Every row gives one point. The ring and each string are closed loops that go straight from each point to the next, and from the last back to the first. Before rounding, they use only three directions, however many columns there are. Count how often each string passes through the ring. Passing back the other way cancels.

Ring:
array([[ 0.89,  1.51, -1.63,  0.43],
       [-0.45,  2.46, -1.77,  1.07],
       [-1.47,  2.16, -1.46,  1.21],
       [-1.92,  0.95, -0.67,  1.37],
       [-1.54, -0.39,  0.10,  1.49],
       [-0.40, -2.42,  0.95,  1.03],
       [ 0.04, -3.06,  0.96,  0.29],
       [ 0.42, -2.89,  0.35, -0.90],
       [ 0.83, -1.51, -0.53, -1.05],
       [ 1.11,  0.09, -1.19, -0.39]])
String:
array([[-1.38, -1.78,  0.26,  0.02],
       [-1.55, -3.10,  1.03,  0.04],
       [ 0.33, -4.39,  2.17,  1.44],
       [ 1.23, -3.27,  1.51,  1.57],
       [ 1.42, -1.98,  0.74,  1.52],
       [ 0.79, -1.73,  0.35,  0.78],
       [ 1.54, -3.09,  0.89,  0.40],
       [ 0.84, -3.88,  0.70, -1.28],
       [-0.14, -4.08,  0.21, -2.95],
       [-0.62, -2.35, -0.36, -2.09],
       [-0.65, -0.87, -0.55, -0.55],
       [ 1.21, -0.99, -0.13,  0.70],
       [ 1.65, -2.19, -0.04, -0.60],
       [ 1.07, -3.17, -0.07, -2.13],
       [-0.48, -2.94, -0.27, -2.64],
       [-1.11, -2.19, -0.37, -1.98],
       [-0.25, -0.97, -0.32, -0.03],
       [ 1.08, -1.77,  0.34,  0.76],
       [ 1.34, -2.99,  1.00,  0.75],
       [ 0.49, -1.17,  0.11,  0.89],
       [-1.14, -1.25, -0.24, -0.42],
       [-1.20, -3.22,  1.01, -0.09],
       [-0.70, -3.41,  1.49,  0.92],
       [ 0.57, -2.77,  1.58,  2.28],
       [ 1.08, -1.70,  0.98,  2.41],
       [ 0.02, -1.04,  0.15,  1.05]])
Times through: 0
String:
array([[-0.17,  0.57, -1.60, -1.02],
       [ 0.58,  3.27, -2.34,  1.04],
       [ 1.54,  3.36, -1.88,  2.47],
       [ 1.33,  1.03, -1.04,  1.30],
       [ 2.50, -0.23, -0.69,  0.67],
       [ 1.85, -2.45, -0.32, -1.57],
       [ 0.02, -1.74, -1.08, -2.84]])
Times through: 0
